Each row of a before or after table is a point. The points were changed in one or more steps. Then noise was added and the rows were shuffled. The steps act on columns, c1 being the first. Name the steps. A step turns or swaps two columns, mirrors them in a line or flattens them onto one, adds a multiple of one to another, or multiplies or shifts one. Angles are multiples of 10 degrees, from the lower column toward the higher: turns from -170 to 170, lines from 10 to 170 but not 90. Use the fewest steps. Two steps may share a column if one is a turn and the other turns, adds or multiplies; they go together, in the order done. Otherwise the lowest column goes first.
In the rows, zero is written as 128.

Before (8 x 2):
[[187 186]
 [ 85  88]
 [153  89]
 [146  78]
 [120 135]
 [ 84  82]
 [192  85]
 [143 130]]
After:
[[135 209]
 [120 129]
 [123  66]
 [118  70]
 [170 113]
 [139 140]
 [207 139]
 [174 101]]
Steps: turn c1 and c2 by 40 degrees

Before (9 x 3):
[[165  96 102]
 [ 64 110  78]
 [130 107 226]
 [166 155 130]
 [ 70 122 110]
 [161 184 129]
 [161 182 136]
 [130 102 134]
 [114 122 181]]
After, 9 rows:
[[162 151 129]
 [115 106  76]
 [ 56 122 179]
 [ 25 104 226]
 [118 104 135]
 [198  95 103]
 [151 184 128]
 [161 186 126]
 [ 91 119 106]]
Steps: add -1 times c3 to c1

Before:
[[121  80  95  23]
 [153 102  53 110]
 [153 188 149 137]
 [162 153 179 145]
 [115  67  84  75]
 [138 189 138 112]
 [ 71 135  83 128]
 [ 94 106  91  98]
 [ 63 130 137 127]]
After:
[[193  92 173 132]
 [144  33 153  63]
 [130 168 111  75]
 [117 130 198 124]
 [121  89 174 109]
 [131 182  94 107]
 [121 163  68 124]
 [146  55 172 114]
 [ 74 129 160 124]]
Steps: mirror c1 and c3 in the line at 160 degrees; turn c2 and c4 by -30 degrees

Before:
[[104 149 134 159 150  76 134  84]
 [112 119 104 151 167 120  83  95]
 [123 151  92 155  92 112 147 144]
 [ 35 204  90 149  72 161 195 111]
 [139  94 152 158  82 112  58 103]
 [124 113  94 154 108 119 154  70]
 [ 93 174 163  56  58 193 149 139]
 [155  60 174 182 125 130  88 130]]
After, 8 rows:
[[135 133  60 161 106 113  94  85]
 [ 31 163 116 149 220 168 156 162]
 [119 149 129 157 208 114 136 158]
 [ 96  87  31  56 101 193 134 169]
 [120 158 141 153 200 120 138  72]
 [114 151 190 145 145 114 113  92]
 [152  74  83 180  55 128 116  83]
 [104 225 141 160 105  78 128 108]]
Steps: turn c2 and c8 by 40 degrees; add -1 times c6 to c2; multiply c3 by 2; turn c3 and c5 by -120 degrees; multiply c7 by 0.4

Before (12 x 9):
[[109 121 118  90 160 149 104 127 126]
 [136 136 150 102 126 120 101 164 133]
 [ 99 113 144 165  80  97 146 141 127]
 [129 137 131 121 138  95  95 163 128]
 [139 118 147 120 140 111 118 155  94]
 [116 156 100 101 147 164 122 139 115]
 [151 148 154 113 127 112 129 152 128]
 [133 144  79 105 158 156 106 134 115]
 [138 100 119 143  82 131 139 144 136]
 [134 115 133 152  93 101 142 108 139]
 [126 108 114 122  76  89 166 137 132]
 [136 124 137 126 150 114 137 166 143]]
After, 12 rows:
[[ 93 138 130 159 117 112 119  99 114]
 [165 149 140   9 127 100 106 111 135]
 [126 148 170  59 166  79 128 122 134]
 [112 119  95 152 129  96 135  97 124]
 [ 83 112 114 146 143 112 102 107 124]
 [ 92 125  95 158 149 117 116  97 121]
 [ 96 128 116 157 126 109 114 103 166]
 [117 108 119 202 129 155 175 126 128]
 [139  98 133 190 141 162 160 104 129]
 [125 142 142  45 131 102 117 141 119]
 [103 156 143  38 143 129 134 112 130]
 [161 137 103 227 134 149 144 125 131]]
Steps: turn c1 and c8 by 160 degrees; multiply c1 by 1.6; turn c2 and c9 by -160 degrees; turn c3 and c7 by -110 degrees; turn c4 and c5 by -130 degrees; multiply c4 by 2

Before (11 x 11):
[[ 43 119 121 128  84 111 132 134 120 113 123]
 [184  87 116 140 134 150 111 135 123 134 127]
 [142 133  81   7 142  95 114 106 148 123  90]
 [120 118 126  13  94 100  94 116 172  52 118]
 [ 55  62 154 184 157  88 129 112 126 133 171]
 [165 125 115 126 149 122  97 118  57 140 185]
 [135 121 166   8  93  36  70 142 176 114  56]
 [157  47 164 137 106 109 128  74  82 153 129]
 [189 105 137 142 145  73 141 103  87 104 110]
 [168 141 161 145 159 172 129  81  94 140 145]
 [ 51 109 146 133  99  81 188 152 153 141 197]]
After:
[[ 70 187 135  12 166  14 125 142 157 164 171]
 [200 119 172 109 150 104  63 151 162 131  58]
 [142  36 152 153  98  96  57 113 123 131  77]
 [ 96 171 144  31 186 105 114 116 111 201 138]
 [101  89 123 115 121 153 182 135 128 120 136]
 [ 91 122 161 132 103 150 158 118  85  71  85]
 [112 184 165  40 116 118 138 106 133 149 185]
 [148 124 142 121 174 117  44 134 123 121 137]
 [122 114  84 177  95 150 168  82 105 101  98]
 [123  34 117 127 140  94 155  74 122  73 110]
 [129  92 152 143 120  75 190 104  78 117 139]]
Steps: mirror c1 and c7 in the line at 50 degrees; add -0.7 times c8 to c4; turn c2 and c4 by 30 degrees; turn c3 and c11 by -150 degrees; turn c3 and c6 by 40 degrees; turn c5 and c10 by 160 degrees; turn c9 and c10 by 50 degrees

Before:
[[120 125 155 128  97 139 129 152 139  56 166 165]
 [108 106 100  74 156 120 124 164 118 136 148 112]
 [142  96 118 106 118 179  83 136 139  56 157 137]
 [ 59  96 119  84 157 143 136 125  69 125 133  73]
 [129  93 149 129  81  73 119 116  89 137 198  96]
 [135 147 137 106  79  85 116 100  61 164 161 120]
 [154  99 114 130  79 151 133 138 176  51 118 143]
 [159  94  94 106 126 169 160 125 148  44 162 165]
 [106  78 183  96 152 129 122 119  83 161 138 107]
 [157  94 131 118 138 161 131 174 106  48 129 123]
 [113 131  96 147 147 133 130 126 104 157 162 104]]
After:
[[120  98 155 107 168 140 129 116 165  19 166 137]
 [135  63 137 163 175 100 115 123  87 172 160 182]
 [129 107 150 138 208  72 120 134  81 169 198 146]
 [158 164 131  94 137 169 131  96 113  54 128 145]
 [159 151  95 142 153 184 160 110 170   7 162 129]
 [ 59 182 118 152 114 173 137  91  51 179 133 151]
 [113 145  97 121 104 120 131 145  96 182 162 138]
 [106 190 183 151 130 151 122 106  88 182 139 156]
 [107 174  99 123 108 157 124  63 109 152 148 129]
 [142 142 119 132 162 194  83 104 142  47 157 122]
 [154 100 114 119 207 149 134 125 164  36 118  94]]
Steps: multiply c5 by 1.6; turn c2 and c5 by -140 degrees; add -0.7 times c4 to c6; turn c4 and c8 by 120 degrees; add -1 times c12 to c10; turn c9 and c12 by -60 degrees
